Each wall is flat, endless, passes through zero and stands at right angles to its row. A trip goes straight from one point to another. Which walls does it cross, in order?

Walls:
(1): [18.2  6.4  3.7]
(2): [-1.2  5.1 -6.1]
(3): [-25.3  -2.8 -13.8]
(4): [-35.2 -21.7  21.8]
Trips:
[-8.0  5.6 10.2] to [-32.3 -10.8 -20.2] => 2
[17.3 25.4  2.4] to [-13.8 -32.7 -45.2] => 3, 1, 4
[-12.0 -10.5 -10.5] to [ 31.1  21.2 -23.2] => 4, 1, 3
[35.5 14.8 -7.3] to [31.4  8.1 16.7] => 2
[ -3.7  -4.7 -18.5] to [ 0.5  1.2 13.8] => 4, 2, 3, 1

Walls:
(1): [ 13.9 -11.7 -25.0 -17.8 -12.9  11.2  33.2   3.6 -33.6 -24.1 -21.2]
(2): [ -6.9  10.6 -42.9  21.2   4.7   7.3 -11.3 -10.7 -30.4  -0.1 -28.4]
(3): [ 11.1   0.9  19.9 -13.1  15.7  -2.1  20.8 -16.2 -38.6  31.2  -7.1]
(4): [ 10.5 -33.5  -6.8  14.4  -3.4  -0.3 -10.5  10.3 -26.0   0.1  17.7]
(5): [  1.7  17.7   0.4   4.7  18.3  23.3  -4.0 -32.9  -0.5  -8.8  21.1]
(6): [ 21.6 -15.4   4.8  -0.7  -0.2  -7.3  10.0  17.3  16.7   1.8  -7.4]
(7): [  5.6 -15.6   6.4 -32.7 -24.3  -6.3  -4.9  22.6   3.1 -25.2   4.6]
(8): [ -0.5 -11.5  24.2   2.7  -3.0  -8.6 -30.1 -16.5  -8.1  15.6  15.8]
(9): [ -2.4  29.5   3.8  20.6 -13.0  14.8  -8.7  11.9 -45.1 -41.3   6.1]
(10): [-27.9   7.2  19.8 -52.5 -16.2  -7.8   7.8 -31.6  -4.0  -0.9  12.7]
Trips:
[-11.3  25.2  29.8  31.9  -9.5 -18.7  23.4 -33.1  -4.7   6.5  23.1] to [ 23.6  23.6  -0.6   8.7  23.5   7.0 -24.0  10.0  -5.6  -9.7  17.3] => 10, 4, 2, 3
[ -2.6 -16.9   6.2   9.5  14.2  -5.5   7.3 -10.3  19.4   0.0  18.4] to [-25.2  -7.5  -0.1 -18.5  22.1 -20.8 -18.1  16.2   7.4  26.4  13.0] => 10, 5, 3, 6, 7
[ 38.2   1.8 -23.5  29.5  26.1 -13.5  28.7   9.0  11.4  15.2  18.8] to [-16.7  -7.7 -19.5  21.9  23.9  11.9  34.3  24.0 -25.3   8.2  26.6] => 1, 9, 6

Walls:
(1): [ 23.4 -18.4  22.3  24.3  -6.3   3.5   6.5  13.6 -16.5   8.6 -33.4  27.2
   3.1 -14.6  13.4  25.4  38.7   5.2  -7.6  -2.5]
(2): [ 12.2  33.0 -47.8 -22.6  22.9   3.4  -7.0  -4.3   5.7   1.5   3.5 -22.3
   5.5  -5.5   0.3   8.2  28.6  -3.2   7.4 -42.4]
(3): [  2.2  23.1 -35.7   7.4 -27.8   3.4 -23.4   9.1  -6.4   5.1  18.3 -31.1
  -5.1  -9.2  12.4   3.7  25.2  -3.2 -18.0   3.2]
(4): [ 40.6  -3.8 -32.2  -8.4  -7.2   2.9  20.0 -30.5 -12.6 -18.1 -34.9   2.5
   8.2  26.9   8.4   6.2 -19.4  20.2   6.2 -21.8]
(5): [-22.6   2.4 -14.3  -0.9 -11.8  -5.6  12.9  -4.4   5.8 -17.9  37.1  22.0
  59.1 -30.7  11.6 -18.8  -1.9   8.6   1.8  -1.3]
(6): [ -1.8  14.4   4.5  23.0 -34.6  -6.2   5.7  -3.2 -19.6  -6.9 -13.8  -2.1
   9.2 -37.7 -21.9 -28.1  -7.8 -16.0  13.6   5.8]
(7): [ -3.6 -11.0  12.0  17.9  -5.8  16.9  -4.3  -3.7  -9.7 -24.3  13.3  -3.6
  -9.9 -49.1  10.2 -19.4  -1.3  10.0 -10.7 -11.0]
Trips:
[ -2.2   5.6  -4.7  39.9 -60.2 -27.0 -28.7  14.3  -6.2 -35.2 -13.4  -8.1
   0.5  15.0 -10.2   7.5   1.0 -13.3  -3.7  -6.6] to [-17.7  -2.0 -30.7  20.0  12.6 -17.7   3.0 -10.8   6.6  -5.5 -23.9 -26.5
  12.9 -29.5  -4.4  25.9 -28.0   1.2 -10.4 -21.3] => 5, 2, 1
[ 23.5  -7.3  -5.0  39.0   4.3   5.7  -9.1   3.6  21.6 -15.5  -5.1   3.2
  23.0  10.0  -6.7  -3.9   9.3  31.5 -23.1   3.0] to [ 27.3 -25.9  21.1 -23.5 -18.7  -9.7  19.4  -1.2  19.3  25.0 -24.8  10.7
 -16.9 -28.6 -30.8 -26.6 -31.6  11.2  -4.8 -10.4] => 3, 6, 5
[-31.3   1.8 -15.1   5.8  13.6  13.0   7.6  -1.3  -6.2  15.8 -27.3   6.9
   3.9   7.7  35.7  -6.2 -12.5   5.9 -46.4  17.8] to [  9.0 -12.2 -14.1 -19.8  25.8   8.4   1.9  27.2   7.0  -8.4 -21.5  -1.7
  30.6  19.4 -11.3 -26.4  -1.8   0.6 -11.7  -6.1] => 3, 1, 2
[ 16.8 -16.0  35.0  22.2  -2.0 -13.9  23.1 -39.1  18.9 -45.0   5.8   1.4
  -0.3   4.0  13.5 -30.1   6.6  18.2  16.7   6.5] to [ 17.4  32.5   1.9 -11.9   8.0  -8.6   8.4 -17.0  17.3   1.2  10.9   1.8
  -1.5  -3.2 -18.3 -12.1   6.5  14.6  22.3  11.0] => 1, 2, 7
[ -4.7   7.4   8.8  51.6 -15.7 -22.2 -19.7  -3.4 -19.7  15.4  17.2   1.7
 -35.0 -10.6 -16.9 -22.6   7.6 -21.7  -7.3   6.0] to [  7.4   7.7   9.4  -5.3  12.9 -11.8 -14.4   4.5  14.5  -2.5  29.2  10.8
   0.5  29.6 -30.3   8.5   0.0  -4.2  -4.6 -21.4] => 1, 7, 6, 2, 3
